Each row is a point. Each copy is the shape, with its points in the same order, stretched, turned, moved and blurred by noise. Is it also mirrored, or only turned?
(in the rows, 128 means zero)

Shape (8 x 2):
[[103 109]
 [ 26 131]
 [180 101]
 [134 157]
 [134 126]
 [137 137]
 [ 99 230]
 [146 109]]
Copy 1 (8 x 2):
[[117 131]
 [ 55 164]
 [180  96]
 [153 165]
 [145 143]
 [152 152]
 [142 235]
 [153 112]]
Copy 1 is: only turned
Copy 2 (8 x 2):
[[163 116]
 [233 145]
 [ 94 103]
 [131 166]
 [132 133]
 [129 145]
 [152 246]
 [129 113]]
Copy 2 is: mirrored
Copy 3 (8 x 2):
[[115 112]
 [ 34 138]
 [199  98]
 [149 160]
 [145 124]
 [151 134]
 [117 234]
 [160 110]]
Copy 3 is: only turned
Copy 4 (8 x 2):
[[ 82 127]
 [ 32 177]
 [141  81]
 [131 151]
 [117 126]
 [122 130]
 [136 224]
 [117 100]]
Copy 4 is: only turned

Shape (6 x 3):
[[164  96  76]
 [102  93 130]
 [143  71  86]
 [172 166  73]
 [183 112 158]
 [ 89 181  80]]
Copy 1 (6 x 3):
[[146  81  88]
 [124  84 155]
 [142  58 107]
 [105 136  72]
 [181 135 123]
 [ 51 122 123]]
Copy 1 is: only turned
Copy 2 (6 x 3):
[[207 132  85]
 [136  92 102]
 [198 100  73]
 [174 201  89]
 [184 129 164]
 [101 175  62]]
Copy 2 is: only turned
Copy 3 (6 x 3):
[[ 83  58 128]
 [103 119  69]
 [ 75  64  93]
 [111  91 183]
 [169  63 105]
 [ 85 171 158]]
Copy 3 is: mirrored

Shape (7 x 4):
[[118 159 156 124]
 [ 68  89 120 108]
 [128 126 102 113]
 [228 155 134 137]
 [ 82  88 151 108]
 [ 70 128  95 124]
 [ 61 141 106 219]]
Copy 1 (7 x 4):
[[144 136 130 147]
 [139  64  77 152]
 [120 105 102 112]
 [120 157 180  69]
 [159  67 104 151]
 [118  97  75 156]
 [ 47  93 131 201]]
Copy 1 is: mirrored
Copy 2 (7 x 4):
[[ 93 124 123 131]
 [120  99 209 106]
 [143 146 154 102]
 [183 149  39 127]
 [112  82 183 108]
 [115 146 215 125]
 [113 133 207 223]]
Copy 2 is: mirrored
Copy 3 (7 x 4):
[[153 119 150 142]
 [110  48 113 137]
 [108 120 109 148]
 [ 77 214 170 147]
 [109  56 141 115]
 [139  82  94 166]
 [152  61 127 249]]
Copy 3 is: mirrored
Copy 4 (7 x 4):
[[ 93 132 175 106]
 [ 66 104 117 148]
 [115 147 117 135]
 [212 152 155 101]
 [ 82  89 139 154]
 [ 63 154 116 137]
 [ 63 198 162 221]]
Copy 4 is: only turned

Shape (11 x 6):
[[134 110 118 150  48 185]
 [194 137  55  95  95 157]
 [120 139 104 160  39 186]
 [160 143 126 119  84 116]
 [133  77 178 137 160 142]
 [161 108 191 123 140 144]
 [ 85 209  65  88 206 120]
 [164 143 165 119 156 160]
 [133 153  24  98 115  84]
 [136 110 169 211 139 140]
 [100 152 146 121 195 138]]
Copy 1 (11 x 6):
[[106  54 112 169  67 189]
 [190 101  57 129  73 181]
 [ 97  76  91 197  60 190]
 [144 106 113 135  71 124]
 [124  73 174  91 146 139]
 [147  95 189  93 107 133]
 [132 215  60 100 159 135]
 [159 131 173 101 113 156]
 [155 123  17 134 111 117]
 [127  81 184 169 149 136]
 [119 156 146  95 159 134]]
Copy 1 is: only turned
Copy 2 (11 x 6):
[[107 115  99 128  28 174]
 [197 128  57 101  94 162]
 [ 99 138  90 132  36 153]
 [162 126 113 108  89 117]
 [100  75 161 107 143 156]
 [120 103 181  97 128 155]
 [109 179  50  67 213  85]
 [137 134 149  84 149 161]
 [168 130  15 105 126  90]
 [ 87 113 153 172 130 165]
 [ 80 132 126  84 192 122]]
Copy 2 is: only turned
Copy 3 (11 x 6):
[[ 82  92 141 180  99 191]
 [ 34 152 139 134 187 177]
 [ 82 116 127 199  87 199]
 [ 94 143 164 138 122 137]
 [156  49 149 117 149 130]
 [154  80 185 125 155 139]
 [165 192  50  90 199 157]
 [156 109 169 133 184 158]
 [ 53 184  75 106 153 127]
 [160  64 137 192 136 105]
 [193 118 103 113 174 146]]
Copy 3 is: mirrored
Copy 4 (11 x 6):
[[172 107  93 127  56 133]
 [199 175  36  91 130 144]
 [159 132  92 143  38 138]
 [177 166 109  99 110  89]
 [136  86 155 123 173 101]
 [168 107 164 108 161 107]
 [ 55 249  95 109 183 145]
 [165 144 156 116 168 141]
 [122 217  16  98 133  83]
 [142 109 153 201 139  89]
 [ 83 163 154 126 183 129]]
Copy 4 is: only turned
